Every row gives one point. Each copy is the shape, with its points in the same order, turned, moved and blurred by noise. Some copies are also mirrored. Which?

Shape:
[[ 1.60 -1.83]
 [ 1.91 -0.79]
 [-1.51  0.89]
 [ 0.36  1.08]
 [-0.72 -0.80]]
Copy 1, 5 rows:
[[-2.23 -1.14]
 [-1.21 -1.61]
 [ 1.07  1.48]
 [ 0.85 -0.49]
 [-0.72  0.94]]
Copy 1 is: only turned
Copy 2 (5 x 2):
[[-2.07  1.16]
 [-1.27  2.08]
 [ 2.05  0.52]
 [ 0.96  1.92]
 [ 0.29  0.01]]
Copy 2 is: mirrored
Copy 3, 5 rows:
[[ 2.39  1.80]
 [ 2.36  0.75]
 [-1.50  0.27]
 [ 0.23 -0.50]
 [-0.13  1.66]]
Copy 3 is: mirrored

Shape:
[[-0.25  0.66  0.24]
 [ 0.90  1.19 -1.19]
 [ 0.43  0.55  1.58]
 [ 1.16  0.24  2.82]
 [ 2.30  1.83  0.41]
 [-0.37 -1.32 -1.98]]
Copy 1:
[[-0.49 -0.85  0.73]
 [-0.72  1.63  1.07]
 [ 0.06 -1.10  1.87]
 [ 1.49 -1.68  2.63]
 [ 0.23  0.79  2.88]
 [-0.04  1.00 -1.39]]
Copy 1 is: only turned
Copy 2:
[[ 0.01  0.67  0.09]
 [ 0.05  0.81 -1.84]
 [ 1.41  0.76  0.65]
 [ 2.81  0.58  1.30]
 [ 2.14  1.55 -1.62]
 [-1.39 -1.64 -1.13]]
Copy 2 is: only turned

Shape, 11 rows:
[[ 1.26  1.24 -1.35 -0.27 -0.31  1.05]
 [ 0.31  1.81  1.26 -1.10  1.59 -0.09]
 [ 2.27 -1.52  1.30  1.20 -0.47 -0.86]
 [-0.77 -0.58 -0.37 -1.15 -1.92 -0.04]
 [-0.40  1.43 -0.83 -0.54 -2.10 -0.88]
 [ 0.02 -1.75  1.49 -0.38  0.81 -2.55]
 [-0.99 -1.61 -0.69 -0.11 -1.05  2.01]
 [ 0.41  0.61 -1.61 -1.43  3.28 -3.34]
 [ 0.11  2.03  2.07 -1.37 -0.07  0.34]
 [-1.79  0.83 -0.46  0.22  1.04  0.00]
 [ 0.42  1.50 -0.83 -0.43 -1.41  2.60]]
Copy 1 (11 x 6):
[[ 1.46  0.56 -2.26 -1.52 -0.52 -0.28]
 [-1.52 -1.17 -0.84 -1.57  0.36 -0.11]
 [ 1.40 -2.81 -1.44  0.78 -1.06  1.71]
 [ 1.99 -0.10  0.68 -0.55  0.13 -0.12]
 [ 2.10  0.01 -0.96 -0.69  1.98 -0.47]
 [-0.45 -1.90  0.80  1.19  0.81  2.57]
 [ 1.62  0.85  0.26  1.19 -1.76 -1.20]
 [-1.62  1.49 -0.80 -0.32  1.69  4.05]
 [-0.37 -1.95 -0.13 -2.10  0.79 -1.10]
 [-0.89  0.64 -0.83  0.73  0.48 -0.58]
 [ 1.88  0.45 -1.63 -1.65 -0.86 -2.16]]
Copy 1 is: mirrored
Copy 2, 11 rows:
[[ 1.22  1.37 -0.10 -1.06  0.22  1.59]
 [ 0.78 -1.69  0.56 -0.14  0.84  0.41]
 [-0.57  0.04  0.66  0.60 -2.98  2.20]
 [ 0.24  1.43  0.24 -0.47 -1.21 -1.54]
 [ 1.51  2.27  1.18  0.37 -0.34 -0.82]
 [-0.53 -1.20 -0.58  2.59 -2.00 -0.10]
 [-2.00  1.75 -0.84 -1.44 -0.95 -0.33]
 [ 2.28 -1.70 -2.54  2.49  1.02  0.45]
 [ 0.74 -1.42  2.48 -0.65 -0.09 -0.07]
 [-0.52  0.38 -0.44  0.14  1.76 -0.30]
 [ 0.38  2.25  0.99 -2.74  0.34  0.62]]
Copy 2 is: only turned
Copy 3 (11 x 6):
[[-0.49  0.24 -1.69 -0.07  0.90  0.77]
 [-2.17  1.37  1.04  0.56  0.69 -0.48]
 [ 1.67  2.87  0.47 -1.92  0.18 -1.14]
 [-0.10 -1.00  0.22 -1.57 -1.50  0.15]
 [-1.37 -0.09 -1.34 -1.46 -1.82 -0.22]
 [ 0.36  1.53  1.90 -0.56 -0.99 -2.97]
 [ 1.55 -1.17  0.62 -0.51 -0.92  1.34]
 [-1.32  0.62 -0.53  2.08  0.28 -4.52]
 [-2.86  1.17  1.48 -0.68 -0.05  0.46]
 [-0.51  0.26  0.29  1.82 -1.58 -0.09]
 [-0.87 -0.50 -1.14 -0.39  0.21  2.35]]
Copy 3 is: only turned
Copy 4, 11 rows:
[[ 0.16 -0.36  1.31  0.10 -1.31  1.95]
 [-0.84 -0.96 -1.92 -0.32  0.10  1.97]
 [-2.45 -3.10  0.96  1.04 -0.91 -0.18]
 [-0.83  1.08  0.77 -0.54 -0.89 -1.09]
 [-0.96  1.90  1.30  0.36  0.21  0.54]
 [-1.92 -2.45 -0.83 -0.09  1.43 -1.62]
 [ 0.86 -0.13  0.17 -0.02 -2.69 -1.55]
 [ 1.00 -2.09 -0.49 -1.00  3.87  1.21]
 [-1.95  0.49 -1.57 -0.56 -0.91  1.88]
 [ 1.18  0.54 -1.34  0.95  0.14  0.13]
 [ 0.44  1.07  1.05  0.22 -2.82  1.55]]
Copy 4 is: only turned
